Each row is a point. Each table stands for the endless flat space through its points: a line for two points, a plane for three, and so on. Write the one point that lies in both, or say that there is none.

First, 2 rows:
-0.029 -0.022 0.027 0.018

0.016 0.023 0.042 0.043
Second, 2 rows:
0.007 0.006 0.021 0.034

-0.020 -0.009 0.039 0.025
They share: -0.011 -0.004 0.033 0.028

First (3 x 6):
0.003 -0.024 0.025 -0.006 0.027 0.037

0.016 -0.030 0.013 -0.014 0.023 0.027

0.008 -0.030 0.020 -0.011 0.024 0.029
Second (4 x 6):
0.010 -0.011 0.012 -0.014 0.029 -0.026

-0.022 -0.029 0.067 -0.029 0.036 -0.001

-0.004 -0.041 0.020 -0.013 0.025 0.044

-0.012 -0.051 0.026 -0.021 0.007 0.024
They share: no point

First, 4 rows:
0.042 0.001 0.013 0.018 0.042 -0.018

0.023 0.017 0.005 -0.002 0.026 -0.008

-0.011 0.058 0.002 -0.035 -0.005 0.018

0.035 0.006 0.000 0.016 0.033 -0.018
Second (3 x 6):
0.008 0.043 -0.001 -0.016 0.019 -0.003

-0.002 0.061 -0.015 -0.030 0.027 -0.013

0.022 0.027 0.009 -0.016 0.014 0.003
They share: 0.013 0.034 0.006 -0.009 0.015 0.002

First, 5 rows:
-0.007 -0.033 -0.002 0.005 0.001 0.007 -0.041 0.029

-0.037 -0.039 0.009 -0.014 0.027 0.000 -0.011 0.048

-0.031 -0.021 0.028 -0.050 0.052 -0.002 0.020 0.002

-0.007 -0.014 0.013 0.007 0.010 0.010 -0.033 0.021

-0.013 -0.058 -0.018 -0.015 0.003 -0.003 -0.032 0.032
Second (4 x 8):
-0.024 -0.032 0.054 -0.047 0.036 -0.006 0.021 0.050

0.026 0.006 0.021 -0.018 0.024 0.006 -0.017 0.012

-0.003 -0.020 0.034 -0.025 0.029 -0.018 0.009 0.037

-0.002 0.000 0.010 -0.007 0.026 0.002 -0.011 -0.004
They share: -0.009 -0.007 0.017 -0.013 0.028 -0.001 -0.004 0.005

First:
-0.038 0.038 -0.023 -0.020 -0.053 -0.005 0.045 -0.005 0.061

-0.050 0.030 -0.006 0.017 -0.052 0.020 0.039 0.016 0.047

-0.036 0.022 -0.006 -0.019 -0.035 0.000 0.022 0.000 0.033

-0.010 0.061 -0.027 0.037 -0.030 0.027 0.030 0.016 0.050

-0.038 0.029 0.006 0.067 -0.028 0.049 0.016 0.039 0.024
Second (5 x 9):
0.012 0.043 -0.022 -0.006 0.016 0.048 0.000 -0.013 0.007

-0.059 0.005 -0.006 0.038 -0.054 -0.006 0.049 0.058 0.056

-0.032 -0.007 0.001 0.046 -0.037 0.014 0.018 0.066 0.009

-0.041 0.038 -0.038 0.002 -0.019 0.007 0.059 0.013 0.080

-0.053 0.044 -0.008 -0.030 -0.047 -0.011 0.011 -0.047 0.060
They share: -0.032 0.026 -0.007 0.010 -0.030 0.013 0.020 0.011 0.035

First (6 x 11):
-0.039 -0.061 -0.008 0.037 -0.002 0.003 0.005 0.027 -0.001 0.012 0.031

0.012 -0.046 0.004 0.028 -0.016 0.000 0.015 -0.021 -0.028 -0.007 0.062

-0.024 -0.010 0.030 0.008 -0.019 0.021 0.039 -0.057 -0.096 0.034 0.027

-0.016 -0.021 -0.037 0.036 0.037 -0.006 -0.010 0.047 0.000 0.018 0.013

-0.023 0.022 -0.011 0.009 0.031 0.014 0.010 -0.027 -0.087 0.030 -0.001

0.013 -0.050 0.032 0.041 -0.015 -0.031 0.051 -0.024 -0.034 0.005 0.057
Second, 6 rows:
-0.005 0.006 -0.009 0.022 0.017 -0.055 0.005 -0.032 0.002 -0.002 0.010

-0.039 -0.006 -0.007 0.084 0.038 -0.013 -0.002 -0.052 -0.054 -0.002
 -0.066

0.037 -0.039 -0.012 0.007 0.035 0.022 -0.006 0.027 -0.025 0.003 0.091

-0.039 -0.021 -0.014 0.051 0.019 0.036 -0.008 0.007 -0.069 0.031 -0.011

-0.024 -0.060 -0.068 -0.010 0.015 -0.002 0.011 0.062 -0.035 -0.010 0.046

0.025 -0.035 -0.028 -0.029 0.011 0.006 -0.002 0.055 -0.009 0.015 0.111
They share: -0.014 -0.020 -0.016 0.026 0.018 0.002 0.003 0.003 -0.034 0.011 0.024

First:
0.026 -0.073 0.050 0.006 0.068 0.024 -0.030 -0.058 0.031 -0.039 -0.008
 0.012

0.045 -0.022 0.051 0.024 0.025 0.020 0.000 -0.025 0.037 -0.023 0.019
 0.030

0.001 -0.058 0.025 0.006 0.063 0.064 0.000 -0.043 0.001 -0.049 -0.053
 -0.018

0.016 0.025 -0.010 0.040 0.000 0.044 0.062 -0.014 0.031 -0.033 -0.046
 0.032
Second (7 x 12):
0.004 -0.007 0.043 0.052 0.080 0.048 0.015 -0.056 0.115 -0.020 -0.051
 0.014

-0.031 -0.008 0.032 0.038 0.013 0.058 0.066 0.003 0.057 -0.044 -0.112
 -0.009

0.023 -0.005 0.044 0.042 0.051 0.058 0.038 -0.033 0.098 -0.044 -0.065
 0.035

-0.010 -0.028 0.018 0.026 0.011 0.037 0.022 -0.033 0.008 -0.033 -0.037
 0.050

0.070 -0.017 0.025 0.019 0.058 0.036 0.011 -0.039 0.072 -0.041 -0.019
 0.019

-0.046 -0.026 0.007 0.043 -0.004 0.038 0.031 -0.029 0.007 -0.011 -0.056
 0.057

0.096 -0.018 0.018 0.020 0.055 0.031 0.010 -0.043 0.050 -0.049 0.011
 0.014
They share: 0.021 -0.024 0.020 0.023 0.034 0.034 0.016 -0.036 0.031 -0.036 -0.027
 0.022

First:
-0.016 -0.030 0.030 0.025 0.036 0.026 0.007 -0.033 -0.051 0.002 0.001
 0.001 0.041 -0.034

0.010 0.003 0.026 -0.002 0.022 -0.007 0.005 -0.029 -0.010 0.049 -0.035
 0.038 -0.012 -0.055

0.027 0.059 0.020 0.028 0.004 0.044 -0.016 0.014 -0.028 0.027 -0.080
 0.023 0.018 -0.033

0.028 0.051 0.020 0.025 0.006 0.033 -0.013 0.001 -0.030 0.025 -0.067
 0.026 0.010 -0.039

-0.005 -0.022 0.036 0.043 0.042 0.023 -0.020 -0.044 -0.045 0.004 0.010
 0.028 0.023 -0.060
Second, 6 rows:
-0.026 0.052 0.031 0.009 0.032 -0.016 0.013 -0.041 -0.103 0.047 -0.045
 0.057 0.009 -0.070

0.032 0.022 0.021 0.007 -0.004 0.060 0.039 -0.002 -0.013 -0.007 -0.076
 0.004 0.068 -0.011

0.024 0.010 -0.004 0.030 0.016 0.058 -0.007 -0.017 -0.032 0.042 -0.023
 -0.020 0.011 -0.018

-0.026 -0.013 0.034 0.025 0.065 0.003 -0.019 -0.029 -0.062 0.034 -0.020
 0.029 0.026 -0.056

-0.016 -0.031 0.006 0.039 0.058 0.025 -0.008 -0.023 -0.030 0.026 -0.012
 0.008 0.029 -0.015

-0.042 0.019 0.033 -0.004 0.037 -0.011 0.043 -0.040 -0.065 0.003 -0.055
 0.073 0.037 -0.039
They share: no point

First, 5 rows:
0.000 0.037 0.017 -0.022 0.010 -0.022 -0.043 -0.019 0.049 -0.054 0.021
 0.074 -0.020 0.022 -0.044 -0.022 -0.002 0.012

0.028 0.015 -0.003 -0.002 0.011 -0.001 -0.012 -0.030 0.005 -0.027 0.012
 0.046 -0.018 -0.004 -0.058 -0.007 -0.027 0.033

0.019 -0.013 -0.048 -0.014 0.043 -0.021 -0.015 0.035 0.042 -0.039 0.013
 0.025 -0.072 -0.023 0.005 0.018 -0.049 0.019

0.038 0.011 -0.031 0.018 0.006 0.016 -0.047 -0.039 0.059 -0.036 0.015
 0.032 -0.016 0.012 -0.006 -0.014 -0.014 0.030

-0.003 0.010 0.011 -0.040 0.034 -0.037 0.011 0.017 -0.014 -0.033 0.012
 0.059 -0.050 -0.023 -0.077 0.014 -0.044 0.021
Second:
0.055 0.002 -0.013 0.008 0.003 -0.014 -0.004 -0.009 0.034 -0.043 0.012
 0.023 -0.055 0.026 -0.016 0.010 -0.071 0.022

0.063 0.012 -0.007 -0.029 0.028 -0.041 0.012 0.002 0.007 -0.025 -0.020
 0.023 -0.062 0.039 -0.018 0.023 -0.070 0.050

0.005 0.004 -0.057 -0.017 0.036 0.015 -0.030 -0.012 0.025 -0.027 0.022
 0.021 -0.010 -0.007 -0.028 0.027 -0.012 0.036

0.024 0.037 -0.010 -0.013 0.013 -0.055 0.029 0.029 0.028 -0.054 -0.024
 0.038 -0.026 0.025 -0.062 0.014 -0.038 0.021

0.059 -0.016 0.019 0.004 0.021 0.006 -0.036 -0.053 0.002 0.001 0.006
 0.055 -0.067 -0.036 -0.018 -0.036 -0.045 0.050
They share: 0.027 0.004 -0.022 -0.001 0.019 -0.001 -0.019 -0.016 0.025 -0.030 0.012
 0.035 -0.032 -0.008 -0.032 0.002 -0.032 0.030

First, 4 rows:
-0.047 -0.023 -0.007 0.025 0.001 0.040 0.017 -0.004 0.014 -0.028 -0.003
 0.000 0.039 0.021 -0.042 0.013 -0.036 0.010 -0.017 -0.009

-0.028 -0.023 -0.022 0.024 -0.001 0.051 0.004 0.016 0.009 0.006 -0.003
 -0.001 0.009 0.024 -0.054 0.013 -0.022 0.027 -0.025 -0.026

-0.038 -0.024 -0.006 0.039 0.026 0.024 0.014 -0.023 -0.004 -0.029 -0.009
 -0.002 0.045 0.026 -0.021 0.032 -0.029 0.008 -0.003 -0.008

-0.009 -0.028 -0.030 0.025 0.014 0.044 0.002 0.020 -0.006 0.030 -0.012
 0.004 -0.008 0.018 -0.049 0.024 -0.001 0.028 -0.010 -0.032
Second, 3 rows:
-0.044 -0.022 -0.021 0.047 0.046 0.016 0.016 0.004 -0.015 -0.002 -0.042
 0.020 0.023 0.011 -0.019 0.054 -0.010 -0.024 0.007 -0.005

-0.032 -0.030 -0.023 0.030 0.043 0.030 -0.005 -0.023 -0.050 -0.006
 -0.030 0.046 0.029 -0.003 0.001 0.042 -0.007 -0.020 0.020 -0.026

-0.050 -0.019 -0.022 0.055 0.049 0.010 0.021 0.013 -0.006 -0.002 -0.049
 0.013 0.021 0.017 -0.023 0.060 -0.011 -0.028 0.002 0.003
They share: no point

First (7 x 24):
-0.015 -0.031 0.021 -0.003 0.037 -0.047 -0.042 -0.010 0.015 0.028 -0.028
 0.008 0.004 -0.001 0.005 0.008 0.036 -0.046 -0.013 0.050 0.038 -0.017
 0.041 -0.059

0.014 0.043 0.041 -0.033 -0.027 0.014 -0.048 -0.020 -0.033 0.022 0.001
 -0.017 0.049 -0.023 -0.048 0.009 0.040 0.019 0.009 0.000 0.041 -0.045
 -0.025 0.030

0.010 -0.033 -0.009 0.021 0.033 0.000 0.002 -0.006 -0.027 0.044 -0.039
 -0.029 0.031 -0.017 -0.022 0.019 0.072 -0.039 -0.007 0.096 0.071 -0.021
 0.035 -0.048

-0.010 0.035 0.011 0.025 0.053 0.034 0.040 -0.005 -0.070 0.064 -0.029
 -0.035 0.020 -0.005 -0.004 0.010 0.062 -0.051 0.009 0.086 0.064 0.014
 0.048 -0.056

0.001 -0.005 0.056 -0.040 0.007 -0.055 -0.052 -0.027 0.010 0.047 -0.013
 0.000 0.010 0.027 -0.014 -0.025 0.024 -0.042 -0.020 0.012 0.011 -0.033
 0.027 -0.024

-0.023 0.045 0.040 -0.010 0.035 -0.006 -0.023 -0.002 -0.049 0.029 0.008
 -0.008 0.000 -0.014 0.006 0.000 0.044 -0.035 0.015 0.030 0.052 0.012
 0.022 -0.026

-0.001 0.085 0.053 -0.027 -0.011 0.036 -0.021 -0.022 -0.057 0.040 0.003
 -0.018 0.043 -0.008 -0.031 0.002 0.032 0.003 0.016 0.000 0.032 -0.021
 -0.015 0.015
Second (6 x 24):
0.002 0.003 0.039 -0.025 -0.011 0.022 -0.044 -0.020 0.009 0.040 -0.048
 -0.025 0.009 0.012 -0.005 0.007 0.045 -0.020 0.041 0.051 -0.019 -0.005
 0.007 -0.036

-0.018 0.025 0.061 -0.030 0.051 0.035 -0.032 -0.006 0.007 0.010 -0.042
 0.023 0.024 0.004 0.001 0.018 0.053 -0.051 -0.005 0.028 0.053 -0.005
 -0.031 -0.057

-0.023 0.009 0.016 -0.006 -0.009 0.014 -0.017 -0.049 0.005 0.046 -0.042
 0.001 0.022 0.024 0.010 0.053 0.021 -0.020 0.029 0.024 -0.004 -0.043
 0.011 -0.039

0.013 0.022 0.025 -0.025 -0.015 -0.050 -0.001 -0.045 0.001 0.061 -0.015
 -0.093 0.026 0.000 -0.049 0.033 -0.027 0.006 0.060 0.033 0.013 -0.068
 0.040 -0.034

0.002 0.048 0.002 0.017 -0.013 -0.029 -0.036 -0.018 -0.065 0.043 -0.009
 -0.019 0.048 -0.020 -0.024 0.006 0.011 0.019 -0.006 0.007 0.018 -0.054
 0.076 0.034

0.008 0.036 0.065 -0.024 0.032 0.040 -0.060 0.030 -0.031 0.012 -0.027
 0.012 0.022 -0.028 -0.022 -0.045 0.082 -0.023 -0.020 0.042 0.041 0.037
 -0.002 -0.013
They share: -0.007 0.032 0.034 -0.011 0.012 0.006 -0.023 -0.017 -0.021 0.035 -0.021
 -0.007 0.030 -0.008 -0.019 0.013 0.030 -0.012 0.003 0.023 0.034 -0.023
 0.016 -0.022

First (4 x 24):
-0.019 0.002 -0.058 -0.015 -0.052 0.021 0.055 -0.022 0.002 -0.016 0.003
 0.047 -0.021 -0.012 0.005 0.040 0.043 -0.035 -0.030 -0.015 0.004 -0.018
 -0.009 -0.033

-0.026 0.003 -0.065 -0.006 -0.058 0.018 0.056 -0.014 -0.002 -0.025
 -0.002 0.038 -0.023 -0.016 0.014 0.032 0.041 -0.041 -0.038 -0.021 0.007
 -0.018 -0.018 -0.030

0.036 0.049 -0.021 0.030 -0.010 -0.006 0.030 0.006 -0.036 0.005 -0.010
 0.020 0.035 -0.008 -0.046 0.000 -0.009 0.007 0.032 0.003 -0.011 -0.012
 0.006 -0.024

0.043 0.012 -0.004 -0.042 -0.001 0.013 0.032 -0.036 0.001 0.042 0.011
 0.065 0.022 0.002 -0.054 0.057 0.030 0.007 0.034 0.016 -0.009 -0.011
 0.030 -0.042
Second (2 x 24):
0.037 0.004 -0.027 -0.030 -0.030 0.010 0.019 -0.008 -0.029 0.014 0.002
 0.019 0.008 -0.006 -0.026 0.030 0.042 -0.017 -0.003 -0.021 0.026 -0.023
 0.000 -0.021

0.031 0.005 -0.024 -0.027 -0.023 0.003 0.024 -0.006 -0.020 0.018 -0.005
 0.024 0.015 -0.011 -0.023 0.032 0.035 -0.017 0.002 -0.014 0.017 -0.015
 -0.003 -0.027
They share: 0.025 0.006 -0.021 -0.024 -0.016 -0.004 0.029 -0.004 -0.011 0.022 -0.012
 0.029 0.022 -0.016 -0.020 0.034 0.028 -0.017 0.007 -0.007 0.008 -0.007
 -0.006 -0.033

First:
-0.042 0.007 -0.003 0.040 0.012 0.073 -0.006 -0.008 0.032 -0.014 -0.029
 0.040 0.018 -0.001 -0.049 0.004 -0.041 -0.048 0.034 -0.008 -0.009
 -0.036 0.020 0.021

0.027 -0.007 -0.031 0.058 0.002 0.046 -0.019 -0.021 0.024 0.040 -0.006
 0.012 0.048 -0.011 -0.016 -0.023 -0.029 -0.030 0.019 0.075 0.035 -0.073
 -0.010 0.011

0.009 0.018 -0.036 0.081 0.020 0.042 0.006 -0.011 0.030 0.021 -0.027
 -0.002 0.055 -0.018 -0.028 -0.031 -0.023 -0.047 0.023 0.069 0.056
 -0.051 -0.016 0.005

0.005 -0.003 -0.019 -0.004 -0.011 -0.027 -0.025 0.027 -0.028 -0.019
 0.011 0.008 0.007 -0.020 0.042 -0.020 0.027 -0.015 0.023 -0.015 0.004
 -0.044 0.051 -0.002

0.015 -0.021 -0.024 0.052 -0.022 0.036 -0.032 -0.009 0.008 0.026 0.000
 0.001 0.057 -0.015 -0.002 -0.041 -0.020 -0.026 -0.008 0.056 0.031
 -0.076 0.008 -0.006

-0.023 0.028 -0.033 0.035 0.020 -0.012 0.025 0.021 -0.002 -0.033 -0.033
 -0.001 0.012 -0.038 0.006 -0.013 0.014 -0.043 0.052 -0.014 0.028 -0.006
 0.034 0.000
Second:
0.024 -0.003 -0.014 0.031 -0.025 0.013 -0.014 -0.001 -0.040 -0.005
 -0.028 -0.020 0.021 -0.041 0.014 0.017 0.018 -0.056 0.001 0.022 0.018
 -0.014 0.040 0.017

-0.002 -0.013 -0.013 0.013 -0.015 0.015 -0.005 0.005 -0.016 0.004 -0.042
 0.012 0.022 -0.024 -0.007 -0.003 0.020 -0.027 0.012 -0.005 0.020 0.013
 0.077 -0.014

0.000 -0.012 -0.037 0.060 -0.035 0.026 0.010 -0.008 -0.002 -0.017 -0.013
 0.006 0.020 -0.006 0.028 0.002 0.020 -0.035 0.015 -0.008 0.042 -0.014
 0.036 0.007

0.008 -0.027 -0.026 0.041 -0.021 -0.005 -0.018 -0.003 -0.012 -0.011
 -0.010 -0.006 0.041 -0.025 0.008 -0.051 -0.024 -0.044 0.045 0.012 0.018
 -0.062 0.030 -0.013

0.046 -0.030 0.024 -0.008 -0.013 -0.018 -0.049 0.008 -0.070 0.022 -0.037
 -0.024 0.041 -0.053 -0.027 -0.014 -0.008 -0.050 0.006 0.047 -0.012
 -0.011 0.075 -0.018
They share: no point

First (2 x 24):
0.015 -0.018 -0.031 0.020 -0.011 0.018 0.015 -0.004 0.023 0.026 -0.003
 -0.018 -0.019 -0.005 0.047 0.032 -0.034 -0.038 -0.054 -0.044 -0.026
 -0.010 -0.027 -0.007

-0.015 -0.023 0.004 0.015 -0.011 0.018 0.015 0.001 0.033 0.031 -0.028
 0.007 -0.014 -0.045 0.007 0.027 -0.024 -0.003 -0.019 -0.004 -0.026
 0.015 0.003 0.013
Second, 5 rows:
-0.018 -0.023 0.003 0.018 -0.028 0.035 0.009 -0.010 0.007 0.001 -0.028
 0.012 -0.020 -0.037 -0.008 0.033 -0.022 -0.036 -0.083 -0.024 -0.031
 0.030 0.029 0.020

0.006 -0.009 -0.019 0.054 -0.014 -0.011 -0.037 0.018 0.041 0.005 -0.004
 -0.048 0.016 -0.039 0.000 0.041 -0.066 -0.002 -0.027 0.010 -0.055 0.020
 -0.037 0.022

0.003 -0.017 -0.035 0.043 -0.018 0.012 0.022 -0.010 0.022 0.042 -0.007
 -0.012 -0.003 -0.054 0.034 0.027 -0.013 -0.007 -0.013 -0.038 -0.036
 -0.004 -0.036 -0.015

-0.009 -0.019 -0.030 0.041 -0.029 0.031 0.053 -0.031 -0.001 0.049 -0.018
 0.018 -0.015 -0.066 0.034 0.022 0.017 -0.015 -0.030 -0.065 -0.034
 -0.003 -0.015 -0.027

-0.006 -0.044 -0.032 -0.005 0.004 0.058 -0.032 -0.015 0.039 0.001 -0.013
 -0.022 -0.028 -0.013 0.011 0.061 -0.054 -0.048 -0.053 -0.010 0.001
 0.000 -0.021 0.032
They share: no point
